Rows are points. The window is the flat piece filled in between its corners: a triangle in 3 columns, a solid with four corners in 4, and so on. A path goes straight from each point to the next, and from the last back to the first. List the points from which the path goes on through the window.
In the rows, 128 means zero.

Window, 4 rows:
[[114 140 204 153]
 [ 56 104 119 137]
 [173  95 121 149]
 [120 116 108 125]]
Path:
(1): [151 167 119 155]
(2): [150  98 136 128]
(3): [108  83 130  94]
(4): [121 117 114 149]
(5): [110 124  99 166]
(6): [ 53  93 143 120]
(7): [ 76 100 138 105]
(8): [101 115 106 153]
(9): [ 63 143 116 138]
(10): [113  79 136 114]
(11): [157  70 195 142]
(12): [157 137 118 150]
(13): [118 139 174 166]
(14): [115 120 214 119]
(15): [ 78  53 115 118]
(16): [105 138  92 144]
Through the window after points: 3, 5, 7, 13

Window:
[[133 141 167 160  63 103]
 [166 127  77 187 130 129]
 [111 159 119  80 146 135]
 [ 57 134 140 131 119  57]
 [161  92 137 214 156 134]
 [171 102 128 112  66 169]]
Path:
(1): [178 156 147 144 110  68]
(2): [ 96 117 135 172 127 136]
(3): [107 157 155 169  91 139]
(4): [161  89 143 162  78  80]
(5): [157 128 101  76 142  98]
(6): [ 83 138 130 159 119 137]
(7): [102 171 106 123 129 169]
(8): [154 111 135  74 143  80]
(9): [184 115  98 143 122 111]
(10): [101 157  85 198 140 155]
(11): [ 78 156 151 128 102 107]
(12): [124 132 136 132  82  80]
(13): [137 122 146 126 121 110]
(14): [119 117 135 137  99 144]
(15): [ 60 164 138 152  76 117]
(16): [173  72 127 111 147  95]
Through the window after points: 7, 9, 15

Window (8 x 8):
[[ 82 143 190  94 153 126 166 124]
 [ 88 114 120 116 108  55 128 150]
 [ 88 101 159  70  88 107 160 130]
 [165  85  92 144 164 164 100 130]
 [197 141  99 142 132 177  95 148]
 [110 137  98 135 139 183 133 130]
 [ 87 106 131 129  81  58  87  91]
 [170 123  93 160 139 151 148 108]]
Path:
(1): [113 123 170 132 100 165 138 134]
(2): [106  99 141 135  95 122 133 127]
(3): [101 126 136  54 114  88 131 115]
(4): [124 140 132  88 144 123 117  93]
(5): [ 85 103 141 160  73  75 143 156]
(6): [ 89  57 140 142 129 153 106 169]
(7): [115 149 103 116 114  76 138 120]
(8): [ 84 117  97  66 170  23 145 127]
Through the window after points: 2, 6, 8

Window:
[[142 121 154 124  93 116 104 144  76]
 [170 102  98 142 154 115  79 153 110]
 [125 142 133  62 147 174  96 115 182]
 [129 146 109 158 119 128 109  96 107]
 [182  73 243 188 159  93 112 191 134]
 [130 100  94 122 154 137 133 111  80]
 [140 126 115 124 144  66 110 109  84]
 [ 72 122  79  74 118 157 107 122 189]
 [ 82 150 116  91 180 166  89 164 167]]
Path:
(1): [ 58  80 155  97 151 140  64 118 126]
(2): [131 152  79 114 116 144 126 118 159]
(3): [135 141 134  94 176 138 141 175 156]
(4): [119  88 176 163 136 129  59 136 128]
(5): [140  87 177  70 160 159  62 126 142]
(6): [119 157  92 152 123 120 150 149 170]
(7): [135 133 114 110 134 124 125 156 107]
(8): [102 103 110 126 141 134  93 115 128]
Through the window after points: 1, 3, 5

Window, 11 rows:
[[111 191 152  97 115  98 142 113 191  80 167]
 [157 181 126 185 162 156 112 144 140  54  75]
 [ 99 177 180 123 227  98  95 117 133 143 122]
 [136 129 122 117 141 151 104 127  77 182 149]
 [ 70 159 127  93  58  91 110 115 130 164 101]
 [153 137 173 173 162 121 157 134 140 120 117]
 [112 101 153  71 130 110 127 105 128 129 132]
 [104 128  66 204 141 158 118 129 120 124  92]
 [ 83 124 111 123  67 104 131  57  60 162 118]
 [ 88 173 181 150 180 167 124 112 141 123 100]
 [134 122 105  69 130 116 194 141  76 148 150]]
Path:
(1): [115 131  48 125 114 121 112  70 131 202  64]
(2): [161 191 140 134 198 112 147 125 167 162  94]
(3): [122 130 160 160 128 129 140 125 123  98 129]
(4): [115 150 139 117 123 125 134 145  93 140 134]
(5): [116 146 103 179 157 122 143  41 169 143  73]
(6): [123 145 129 115 137 104 139  68 135 150 131]
(7): [ 93 140 147 118 137 122 124 136 100 136 130]
(8): [ 92 135 159 123 177 132  90 128 114  91 157]
(9): [162 172 117 138 139 125 153 110 106 248  80]
(10): [138 160 144 113 177 102 130 101 141 144 116]
(11): [ 54 158 173 140 140 140 111 132 109 109 138]
(12): [112 136 158 141 133 142 125 137  77 120 160]
Through the window after points: 2, 8, 10, 12

Window (12 x 12):
[[108 101 148 105 184 134 110 158 108  88 126  40]
 [113  95 178 124 166 136  77 128 129  92 131 114]
 [109 182 200 143 175 137 134 169 147 151 100 148]
 [161 202 128 125 145 135 122 116  94 128 166 133]
 [104 148  97 113 155 126 136 104 105  60 119 147]
 [101 156  87 130 120 108 139 136 145 156 188 156]
 [103 188 137 151  98 120 132 166 134  88 145  80]
 [109 133  57  57  81 145  82 126  78 127 174 141]
 [115 126 102 167 146 137  89 184 142  90  92 100]
 [ 84 121 135  86 149 140  63  72 127 171 133 115]
 [156 152 128  72 113  75  95 109 103 192 113 176]
 [119 102 104 115  93 172 118  99 160 151 107 151]]
Path:
(1): [120 117 119 137 127 124  86 145 101 115 116 106]
(2): [113 146 139 141 115 118 110 134  98 125 142 121]
(3): [126 131 101  54 174 165  85 141 170 140 153 134]
(4): [ 98 134 130  62 160  81  69 155 185  89 164 121]
(5): [116 120 128 129 124 160 112 106 115 134 117 127]
(6): [ 87 107  52 161 134 118  82  82  55 136 112 136]
(7): [132 166 160  85 126 145 119 188 167  99 147  96]
(8): [ 92 185  94 127 183 165 146 171 214  74 118 150]
Through the window after points: 4, 6, 8

Window:
[[112 169 114 204 101  93 136  50 112 114 161 155 117 185]
 [168 152 144 103 100 179  87 129 167  68 144 134 150 110]
 [124  71 127  95  93 143 125 127 110 103  86 130 133 101]
 [121 178 120 140  82 112 195 114 143 128 159 142 101 177]
 [125 176  67 169  98  87 128 126 101  96 162 102 105 195]
 [153  94 114 144 145 237 130 150 137  99 145 126 161 144]
 [114  55 165 112 104 116 106 156 108 157 175 112 147 116]
 [165 147 123 188 134  63 162 106 163  95 140 130  86 183]
 [115 147 133 224  76 122 145 123 149 135 131  78 110 164]
 [105  75 116 121 112 128 127 174 134 114 146 152 171  37]
 [134 150  84 170  83 113 120  99 139 119 170 157  38 155]
 [144  89 124 130  78 134  98 182 126 146 116 184 168 125]
 [143 167  74 174 115 101 143  71 171 167 143  95 117 181]
 [163 118 154 121 132 160 118 167  87 148 118 135 146  64]]
Path:
(1): [180 110 125 151  53 118 132 149 122 118 167 135 145  95]
(2): [105 142 129 132 171 181 117 120 145 105 106 114 144 165]
(3): [ 82 137  97 120 125 145 117 145 177 110 132 112  85 168]
(4): [180 117 126 184  59  90 147  90  84 124 169 168 143 112]
(5): [192 103  81 142 104 126 141  96  96  94 159 132 152 121]
(6): [ 95 161 143 134 106 134 138 149 157 133 136 146  94 162]
(7): [ 86 126 132 153 153 181 100 151 138  90 141 129 132 154]
(8): [179 116 105 163  89 150 157 106 128 130 149 131 140 139]
Through the window after points: 7

Window:
[[124 199 111 139  79 143 121 155 115 117  96 129  94 156]
 [146  44 187 131 128 115 129 132 100 107 154 124 145  97]
 [146 212 114 162 143 134 137 116 160 164 108 131  69 155]
 [123 152 185  65 131 191 116  99 169 105 130 156 168  78]
 [100 195 120 127 130 139  79 144 153 147  96 125  65  84]
 [125 170  82  81 155 123 149 159 117 117 114 123  85 143]
 [121  68 164 128 137 102 131 156 174  96 111 148 188 127]
 [ 98 209 104 146 148 126  94 130  91 154 132 139 137 117]
 [119 165 137 115 150 128 118 147 101 148  65 173  89 169]
 [149 153 133  94 122  53 132 146  91 150  76  91 122 159]
 [161  45 126 111 112 130 110 137 132 154 116 137 177 120]
 [101  51 189 102 128 164  83 108 187 112 161 115 159 152]
 [107 101 129 127 138 133 156 122 111 127  67  91 139 135]
 [ 89 130 209  66 130 201 157 183 180 162 137 149 177 112]]
Path:
(1): [153 181 159 200 142 155  92 154 179 124  79  98 132 173]
(2): [129 146 134 117 156 135  98 155 131 115 101 120 135 134]
(3): [103 144 168 127  57 143 151 101 124 177 118 173 116 119]
(4): [131 113 126  88  87 109 173  85 138 111 132 155  96  86]
(5): [116 116 178 140 183 165  74 205 115 138 112  95 171 173]
(6): [120 144 158 144 185 161  90 167 153 131 106  97 160 143]
(7): [122 126 143  93  98 112 146 123 123 141 109 136 111 128]
(8): [111 148 101  73 133 114 176 100 107 170 138 157  74 107]
Through the window after points: 4, 6, 8

Window, 14 rows:
[[203 108 176 166 183 135 115 128 131 149 156 135 108 135]
 [156 130 140  82 172  89 106 158 164  83 107 113  96 140]
 [101 101  91  95  97  76 141 157  82  86 107 123 168 141]
 [158 163 152 135 110 148 179 127 117 170 212 150 107  95]
 [142 234 113 132 196 126 125 152 108 178  76 157  86 160]
 [169 201 193 118 197 138 122 132 108 145 138 198 102 159]
 [147 131  88  86  92 128 146  75  89 143 127 170 131 104]
 [195 111 151 126 144  97  89 128 132 102 184 117  78 196]
 [129 174 135 123 126  49 123 111  99 120  90 139 117 119]
 [133 119 178 120 187 118  81 107 158 141 167 113 103 178]
 [135 173 118 161  92 161 143 102 118 111 151 171 131 104]
 [134 177 115 123  65 118 194 118 129 160  92 182 152 132]
 [133 183  65  99  83  79 128 146 124 142 112 167 200 105]
 [102 115  81 113  93  63 126 151 124 122 109 190 123 116]]
Path:
(1): [146 176 111 143 139  90 166  72 136 132 159 163 123 151]
(2): [219 157 112 125 161  78 169 102 161 129 143 167 108 174]
(3): [127 119 156 122 136 129  95 152 109 117 137 120 116 121]
(4): [145 134 191 143  76 122 102 172 104 140 106 125 100 145]
(5): [146 150  94 114 170 106 142 118 113 131 128 154 134 135]
(6): [139 151  87 123 121 100 162 102 119  90 111 175 137 126]
(7): [143 157 172 100 119 129 100 162 102 229 160 134 117 105]
(8): [146 158 137 100 143 115 107 166 111 132  99 133 125 132]
Through the window after points: 2, 4

Window, 14 rows:
[[176 143 132 148 133  55 158  63 118 172 114  45 135 195]
 [132 102  82  49 136 181 141 171 137 100  51  64 138 151]
 [ 82 144 128 127 103  96 229 136 111  81 193 191 147  96]
 [124 105 139 135 199  86  92 166 159  96 156  73 125 111]
 [153  94 152 202 160 118 128 146  79 186 155  96 130  68]
 [ 86 114 153 100 141 156 137 160  89 184 109 177 146 131]
 [129 145  69 137  91  72 142 147 122 130 167 119 128 139]
 [181 148 120  70 164 116 108 136  87 129  71 115 109  81]
 [121 118  76  99 189 139 144 139 118 163 116 110 171 118]
 [116  64 160 154 103  97 132  34 215 140 117 131  97 135]
 [ 69 138  94 135  96 145 167  69  99 126  91  91 110 134]
 [117 129 110 209 149 162 143 148 181  63 146 119  72 136]
 [100 153  96 123  93  94 164  85 111 102 110 119 231 132]
 [112 120 129 192 108 155 140  72 120  98 211 122 122 118]]
Path:
(1): [ 98 169 113 131 129 147 148 115 145 133 128  90 163 105]
(2): [144  92 110 132 133  91 140 103 112 113 112 115 118 132]
(3): [140  77 145 115 143 116 116 125  61 117 115 135 108 111]
(4): [120 179  98 148 134 138 156 120 157 149 122  94 141 110]
(5): [ 98 130 138 152  98 162 164 172 187 134 158  97 126  98]
(6): [118 126 102 126 156  90 167  88  80  91 131 168 129 134]
(7): [131  78 102 129 154 110 115 101 102 119 117 108 135 139]
(8): [106 171 136 145 112 103 172 115 163 147 150 131 148 104]
(9): [106 152 142 115 148 170 152  89 191 186 128 139 149  88]
(10): [130  82 130 137 118  85 129 118 104 101 115 125 103 144]
(11): [130  89 127 170 154 112 139 124  98 136 147 117 134 100]
(12): [139 185 152 134 124 129 125 143 148 164 139  66 122 120]
Through the window after points: 3, 5, 9, 11

Window (14 x 14):
[[138 148 141  73  37 102 136 134 118 137 112 178 154 130]
 [157 132  96 156 208 122 125 157  75 131 183 170 105 100]
 [ 40 151 161 131 142 142 200 103 115 131  39 112 110  75]
 [ 94 175  40 190 198 106 106 147 117 117 168 128 139 104]
 [107 109 155 143  99 104 168  70 149 145  80  90 109 112]
 [140 170  55 169 198 125 141 183 143 166 147 161  97 161]
 [107 104 144 100  90 131 130 149  92 135  73  97 146 157]
 [ 53 165 196 177 121 170 137  88 116 172 115 108 142 109]
 [152 169 140 103  66  88 188 142  72 126 140 118 149 171]
 [157 135  93 122  56 170 165 132  95 103 138 147 133 149]
 [ 66 146 194 153 118 122 148 107 143  80  71 123 104 145]
 [150 148  89  68 142 138 149 138 128 120 199 144 163 171]
 [203 197  81 147 188 145 113 181 134 121 175 126 160 112]
 [124 126  84 207 214 115 165 175 147 127 144 162 176 123]]
Path:
(1): [151 173  81 135 153 106 169  99  76 115 106 189 157 147]
(2): [121 178  98 135 143  96 138 107  89 118  70 142 156 174]
(3): [128 135 124 142 157 139 149 176 145 136 196 132 118 100]
(4): [104 143 149 128 109 133 137 165 124 135 159 144 118 105]
(5): [128 145  94 147 151 126 139 107 115 132 101 130 145 138]
(6): [156 182 114 111 142 114 143 110  72 137  93 124 169 123]
(7): [ 88 117 137 118  87 136 149 146 163 118 155 141 101 149]
(8): [136 130 113 121 150 137 137 145 118 138 177 142 120 108]
(9): [147 163  92 138 180 115 143 142  89 110 146 157 146 162]
(10): [128 137 109 141 133 142 127 105  92 131 102 137 133 130]
(11): [ 88 155 144 141 121 116 164 135 135 126 148 112 144 110]
(12): [ 88 107 142 148 113 155 132 199 182 138 161  67 142 127]
Through the window after points: 8
